Each wall is flat, endless, passes through zero and stands at right angles to its row. A trip goes straight from one point to another. List the walls that it crosses, first one first.

Walls:
(1): 0.467; 0.147; 0.024
(2): 0.274; 0.050; -0.194
(3): -0.245; -0.057; 0.263
(4): -0.216; 0.017; 0.112
(5): 0.024; 0.175; -0.214
Trips:
-0.065; 0.148; -0.311 to 0.212; 0.021; -0.225 -> 1
-0.277; 0.049; -0.118 to -0.162; 0.026; -0.104 -> none
0.048; 0.084; 0.438 to -0.244; -0.299; 0.010 -> 1
0.012; 0.198; -0.390 to 0.122; 0.028; -0.083 -> none

Walls:
(1): 0.266; -0.184; -0.036; -0.372; 0.100; 0.092; -0.215; 0.231; -0.119; 0.155; 0.007
(2): -0.094; -0.220; 0.069; -0.198; 0.042; 0.330; 0.256; -0.055; -0.045; -0.102; -0.118
(3): -0.014; -0.159; -0.025; 0.036; -0.200; 0.165; 0.041; 0.139; -0.030; 0.376; 0.401
(4): 0.246; -0.293; 0.106; -0.179; -0.001; -0.294; -0.072; 0.028; 0.374; -0.167; -0.061
(5): 0.118; 0.284; 0.035; -0.222; -0.117; 0.025; 0.011; 0.079; -0.217; 0.155; 0.184
(6): -0.190; -0.229; 0.038; -0.184; -0.035; 0.218; -0.519; -0.040; -0.038; 0.245; -0.059
Trips:
-0.157; 0.062; 0.420; -0.040; 0.401; -0.238; -0.137; 0.165; 0.310; -0.204; 0.278 to -0.410; -0.168; -0.198; 0.011; -0.164; -0.177; -0.068; 0.085; 0.047; 0.178; 0.031 -> 6, 3, 4
0.525; -0.042; 0.039; 0.126; 0.020; 0.088; -0.055; 0.269; 0.079; -0.141; -0.099 to 0.118; 0.149; 0.070; -0.108; 0.146; 0.007; -0.323; -0.052; 0.349; 0.397; 0.052 -> 5, 6, 3
-0.247; 0.001; 0.336; 0.400; 0.022; 0.141; -0.303; 0.243; -0.272; 0.100; 0.106 to -0.137; -0.029; 0.351; 0.132; -0.071; -0.053; -0.108; -0.024; -0.277; 0.486; 0.010 -> 1
0.397; -0.093; -0.005; 0.165; 0.035; 0.039; -0.283; -0.063; -0.270; -0.015; -0.219 to 0.008; -0.134; -0.075; -0.094; -0.498; -0.656; 0.016; -0.143; -0.056; -0.178; -0.028 -> 6, 1
-0.273; 0.064; 0.006; 0.058; -0.182; -0.324; 0.136; -0.378; -0.220; 0.192; 0.272 to 0.113; -0.149; -0.058; -0.200; 0.086; -0.099; 0.216; 0.181; 0.473; -0.197; 0.006 -> 4, 5, 2, 3, 1
-0.348; -0.258; -0.203; 0.474; 0.128; 0.136; -0.201; -0.094; 0.152; -0.063; -0.002 to -0.220; 0.017; 0.079; 0.161; -0.082; 0.216; 0.151; -0.272; 0.062; -0.153; 0.174 -> 2, 6

Walls:
(1): -0.150; -0.017; -0.167; 0.525; 0.077; -0.258; -0.105; -0.145; -0.223; -0.282; -0.084; 0.086; -0.162; -0.148; 0.232; -0.161; -0.227; 0.155; 0.079; -0.057
(2): 0.022; -0.145; 0.264; 0.008; -0.034; -0.157; 0.045; 0.105; -0.201; -0.219; 0.082; -0.125; -0.227; 0.224; 0.263; -0.046; -0.198; -0.075; -0.371; 0.120
(3): 0.103; -0.305; -0.393; 0.122; 0.148; -0.113; 0.027; -0.397; -0.014; 0.189; -0.090; 0.075; 0.165; -0.150; 0.002; 0.001; 0.044; -0.032; 0.053; -0.207
(4): 0.310; 0.304; 0.056; 0.072; 0.173; 0.122; -0.058; 0.001; 0.126; 0.631; -0.134; -0.238; 0.289; -0.228; -0.014; 0.160; -0.212; 0.157; -0.103; 0.250
(5): 0.015; 0.074; 0.274; 0.091; 0.048; 0.035; 0.132; -0.072; -0.325; -0.184; 0.361; -0.043; 0.057; 0.327; -0.098; -0.138; -0.192; -0.023; -0.154; 0.017
(6): -0.061; 0.011; 0.393; -0.153; 0.076; -0.390; 0.041; 0.283; 0.205; 0.312; -0.229; 0.328; 0.087; 0.130; 0.256; -0.280; 0.125; 0.269; -0.191; -0.339
(7): 0.449; 0.031; 0.197; 0.041; -0.151; -0.031; -0.073; -0.188; -0.151; 0.177; -0.430; -0.023; -0.109; -0.040; -0.222; -0.111; 0.128; 0.052; -0.245; 0.099
(8): -0.131; -0.257; -0.082; 0.266; -0.027; -0.100; 0.406; 0.055; -0.053; -0.181; -0.019; 0.113; -0.159; 0.300; -0.190; 0.097; 0.107; 0.302; 0.040; 0.013
Trips:
0.223; -0.105; -0.119; 0.284; -0.173; 0.401; -0.290; -0.106; 0.051; 0.074; -0.243; 0.087; -0.057; -0.278; -0.110; -0.107; 0.306; -0.475; -0.048; 0.173 to 0.110; 0.109; -0.222; -0.004; -0.550; -0.005; -0.002; -0.094; 0.209; 0.180; -0.139; -0.280; 0.101; 0.172; -0.158; -0.126; -0.035; 0.026; -0.090; 0.165 -> 3
0.151; 0.110; -0.342; 0.336; -0.071; -0.026; -0.108; -0.097; -0.022; -0.152; -0.337; 0.161; 0.007; 0.088; 0.219; 0.076; 0.270; -0.002; 0.264; 0.053 to 0.199; -0.255; 0.249; -0.043; 0.233; 0.047; -0.229; 0.137; 0.073; 0.287; 0.074; 0.193; -0.224; -0.151; 0.053; 0.206; -0.114; -0.036; -0.200; -0.287 -> 6, 4, 8, 2, 1
0.302; -0.012; -0.055; -0.314; 0.282; 0.352; -0.168; 0.276; -0.323; 0.126; -0.204; 0.134; 0.127; -0.306; 0.039; -0.156; 0.049; 0.028; 0.069; -0.109 to 0.182; -0.020; -0.257; -0.046; 0.193; 0.008; 0.176; -0.443; -0.188; 0.120; -0.050; 0.216; 0.094; -0.316; -0.221; 0.178; -0.249; -0.061; 0.161; -0.180 -> 6, 1
0.027; -0.186; -0.333; -0.131; 0.271; 0.321; 0.185; -0.445; 0.060; -0.171; -0.275; 0.454; 0.165; 0.278; -0.355; -0.085; 0.279; -0.086; 0.036; 0.088 to -0.345; 0.005; 0.004; 0.054; -0.204; -0.178; -0.090; -0.107; -0.425; -0.415; -0.262; -0.062; -0.050; 0.162; 0.201; 0.078; -0.094; -0.075; -0.575; 0.020 -> 5, 1, 2, 3

Walls:
(1): -0.053; 0.304; -0.128; -0.150; -0.133; 0.041; 0.074; -0.371; 0.148; -0.359; 0.012; -0.102; 0.111; 0.175; -0.258; 0.117; -0.075; -0.216; 0.061; -0.472; -0.367; -0.056; -0.153; -0.251; -0.303; -0.018; -0.153; -0.070; 0.082; -0.021; -0.063; 0.142; -0.176; 0.078; 0.209; 0.136; 0.118; 0.071; 0.296; 0.004; 0.145; -0.122; 0.242; -0.329; -0.116; -0.326; -0.012; 0.344
(2): 0.074; -0.033; -0.226; -0.131; -0.155; -0.049; 0.131; -0.314; -0.295; 0.003; -0.013; -0.329; 0.306; 0.056; 0.202; -0.098; 0.344; 0.143; 0.060; -0.211; -0.224; -0.139; -0.271; 0.125; 0.171; 0.290; -0.085; 0.099; 0.155; -0.301; 0.311; 0.094; -0.097; 0.093; 0.120; -0.277; 0.198; 0.108; -0.111; -0.185; -0.024; -0.018; -0.043; 0.018; 0.331; 0.087; -0.020; 0.375
(3): 0.175; 0.020; -0.217; 0.005; -0.039; 0.210; -0.162; -0.248; 0.180; 0.210; -0.157; 0.290; -0.200; -0.043; -0.221; -0.036; 0.268; -0.036; -0.195; -0.510; -0.118; 0.095; -0.030; 0.318; -0.299; 0.066; 0.230; -0.114; -0.090; 0.193; -0.235; -0.382; 0.069; -0.296; -0.078; 0.177; -0.197; 0.098; 0.171; -0.073; -0.369; -0.182; -0.270; 0.063; 0.188; -0.349; 0.420; -0.366
(4): 0.284; -0.036; 0.178; -0.236; -0.154; -0.250; 0.097; -0.215; 0.280; -0.166; -0.297; 0.143; -0.114; 0.074; -0.468; 0.024; 0.117; -0.197; 0.363; 0.215; -0.145; 0.320; 0.025; 0.189; 0.083; -0.158; -0.150; 0.232; 0.120; -0.057; -0.133; -0.044; 0.154; 0.063; 0.063; 0.020; 0.407; 0.047; 0.084; 0.129; -0.033; 0.069; 0.115; 0.296; 0.267; 0.090; 0.062; 0.081
(5): -0.271; 0.085; -0.194; 0.099; 0.071; 0.113; 0.047; 0.331; 0.153; 0.169; 0.001; 0.096; -0.279; -0.011; -0.130; 0.489; -0.165; -0.033; 0.050; 0.013; 0.340; -0.154; 0.116; 0.158; 0.157; -0.039; -0.330; -0.045; 0.146; -0.061; -0.407; -0.353; -0.067; 0.089; -0.008; 0.450; -0.202; -0.126; 0.025; -0.454; 0.059; -0.061; -0.043; -0.058; 0.122; -0.070; 0.079; 0.034
(6): 0.117; -0.001; -0.511; 0.061; -0.021; 0.262; 0.061; -0.045; 0.132; 0.280; 0.102; 0.102; 0.023; -0.342; -0.076; 0.192; -0.097; 0.194; 0.496; 0.120; 0.080; -0.171; 0.190; 0.066; -0.206; 0.169; 0.006; 0.181; -0.368; 0.103; -0.269; -0.014; 0.331; 0.366; -0.109; 0.490; -0.268; 0.294; 0.088; 0.023; 0.021; -0.178; -0.146; -0.220; 0.132; -0.333; 0.165; -0.011
(7): 0.055; -0.432; -0.120; 0.263; -0.229; 0.135; 0.076; 0.175; 0.111; -0.072; -0.144; 0.072; 0.533; -0.105; 0.468; 0.219; 0.346; 0.041; 0.065; 0.046; -0.008; -0.013; -0.187; -0.019; -0.317; -0.128; -0.194; -0.021; -0.158; -0.002; -0.119; -0.151; -0.065; 0.085; 0.000; -0.219; 0.455; -0.204; -0.082; 0.074; -0.205; 0.166; -0.041; 0.212; 0.160; 0.358; -0.088; -0.096
(8): 0.382; -0.177; -0.230; 0.322; -0.359; -0.021; -0.311; 0.051; -0.003; -0.249; -0.067; 0.084; 0.003; -0.093; 0.485; -0.197; 0.316; 0.172; 0.103; -0.025; 0.283; -0.151; 0.152; 0.133; -0.287; 0.078; 0.083; 0.186; 0.016; 0.039; -0.222; 0.086; -0.194; 0.141; 0.257; -0.454; -0.019; 0.441; -0.242; -0.020; -0.149; -0.310; 0.181; 0.366; 0.018; -0.413; 0.157; 0.202
Trips:
-0.047; -0.304; -0.180; 0.028; 0.064; 0.229; 0.376; -0.359; 0.597; -0.163; -0.317; 0.062; 0.145; 0.187; 0.077; -0.391; -0.156; -0.136; 0.112; -0.225; 0.071; 0.060; 0.005; 0.063; -0.357; 0.048; -0.085; 0.129; -0.034; 0.263; 0.012; -0.232; 0.006; -0.234; -0.208; -0.199; -0.134; -0.088; 0.071; 0.058; 0.040; 0.086; -0.136; -0.330; 0.038; -0.077; 0.156; -0.111 to 0.311; 0.126; 0.017; -0.061; 0.085; -0.173; -0.123; -0.191; 0.125; -0.220; 0.013; 0.012; -0.181; 0.074; -0.027; 0.018; 0.331; -0.282; -0.175; 0.185; 0.029; 0.019; -0.096; 0.028; 0.044; 0.077; 0.344; 0.061; 0.166; 0.228; -0.065; -0.109; -0.194; 0.090; -0.019; -0.340; 0.046; -0.457; 0.309; -0.015; -0.310; -0.190; -0.135; 0.028; 0.052; 0.026; 0.314; -0.212 -> 8, 6, 1
0.389; -0.166; -0.060; 0.017; 0.218; 0.174; -0.047; 0.104; 0.354; 0.337; 0.420; 0.033; -0.102; -0.229; -0.037; -0.197; 0.317; 0.172; 0.271; 0.227; -0.233; -0.044; -0.135; 0.144; -0.141; -0.226; 0.116; -0.206; 0.294; -0.314; 0.523; -0.018; 0.221; 0.194; 0.084; 0.250; -0.049; -0.022; -0.151; 0.081; 0.121; 0.196; 0.084; 0.166; 0.227; 0.039; 0.173; 0.101 to 0.203; -0.082; 0.092; -0.039; -0.111; -0.301; -0.345; 0.021; 0.565; -0.018; -0.301; 0.162; -0.306; -0.129; -0.079; -0.595; 0.259; 0.042; 0.101; -0.030; 0.029; -0.191; -0.289; -0.317; 0.231; 0.182; -0.333; -0.271; -0.002; 0.304; 0.000; -0.188; 0.041; -0.252; -0.047; 0.097; 0.185; -0.679; 0.007; 0.169; -0.091; -0.073; -0.106; 0.306; 0.258; -0.193; -0.419; -0.193 -> 6, 2
0.162; -0.314; 0.021; -0.162; -0.259; 0.144; -0.046; 0.289; -0.126; -0.040; 0.053; -0.349; -0.070; 0.201; -0.065; 0.013; -0.084; 0.463; -0.116; 0.106; -0.001; -0.505; -0.005; -0.178; 0.083; -0.227; -0.409; -0.026; -0.094; -0.065; 0.252; 0.224; -0.072; 0.045; -0.039; -0.222; -0.087; -0.249; -0.289; -0.309; 0.230; 0.181; -0.069; -0.333; -0.067; -0.154; -0.064; -0.302 to -0.164; 0.084; 0.133; 0.042; 0.040; -0.036; -0.091; -0.062; 0.098; -0.024; -0.034; 0.165; -0.001; 0.198; -0.078; -0.085; 0.383; 0.017; -0.025; -0.026; -0.252; -0.089; 0.203; -0.055; 0.149; -0.430; 0.143; 0.292; -0.318; 0.063; -0.186; 0.000; 0.070; 0.205; -0.001; 0.007; -0.218; 0.096; -0.218; -0.198; -0.133; -0.249; -0.201; 0.063; 0.065; 0.130; 0.174; -0.277 -> 8, 2, 6, 3, 4, 7
